Each row is a point. Each copy is the shape, with its points in the same order, turned, moved and blurred by noise. Is it also mirrored, or only turned?

Shape (8 x 2):
[[-2.6 -0.8]
 [ 1.4 -5.8]
 [ 2.2  4.6]
 [ 4.0 -1.5]
 [ 8.1  1.2]
 [-3.6  2.2]
 [-4.4 -0.1]
 [ 1.0  3.0]]
Copy 1 (8 x 2):
[[ 1.6  1.9]
 [ 6.3 -2.8]
 [-4.1 -2.9]
 [ 1.9 -4.6]
 [-0.9 -8.7]
 [-1.5  2.9]
 [ 1.1  3.6]
 [-2.3 -1.9]]
Copy 1 is: mirrored
Copy 2 (8 x 2):
[[-0.7 -2.1]
 [-5.6  0.5]
 [ 3.3  3.7]
 [-2.8  4.2]
 [-1.3  9.4]
 [ 2.2 -2.2]
 [ 1.0 -4.7]
 [ 1.9  1.8]]
Copy 2 is: mirrored
Copy 3 (8 x 2):
[[-2.4 -1.3]
 [-5.4  4.4]
 [ 3.8  0.8]
 [-0.3  5.1]
 [ 3.6  7.3]
 [-0.9 -3.6]
 [-3.0 -2.6]
 [ 2.2  0.8]]
Copy 3 is: mirrored

Shape (7 x 3):
[[-2.8  0.0 -4.1]
 [-2.3 -2.0 -2.0]
 [-4.6  1.5  5.3]
 [ 6.5  3.7 -6.6]
 [ 2.1  1.5  3.4]
 [-3.4 -3.2  2.1]
 [-2.4 -3.1  1.1]]
Copy 1 (7 x 3):
[[ 2.6  4.2 -3.9]
 [ 3.3  1.4 -4.2]
 [ 7.4 -1.2  3.1]
 [-7.8  3.9 -2.1]
 [ 0.3 -3.3  1.9]
 [ 5.8 -1.4 -2.7]
 [ 4.3 -1.3 -3.2]]
Copy 1 is: mirrored
Copy 2 (7 x 3):
[[-4.8  0.8 -1.2]
 [-3.2 -1.5 -2.0]
 [ 3.5  1.8 -6.0]
 [-3.3  1.5  9.1]
 [ 4.4 -0.6  0.6]
 [ 0.1 -2.5 -4.9]
 [-0.7 -2.8 -3.8]]
Copy 2 is: mirrored
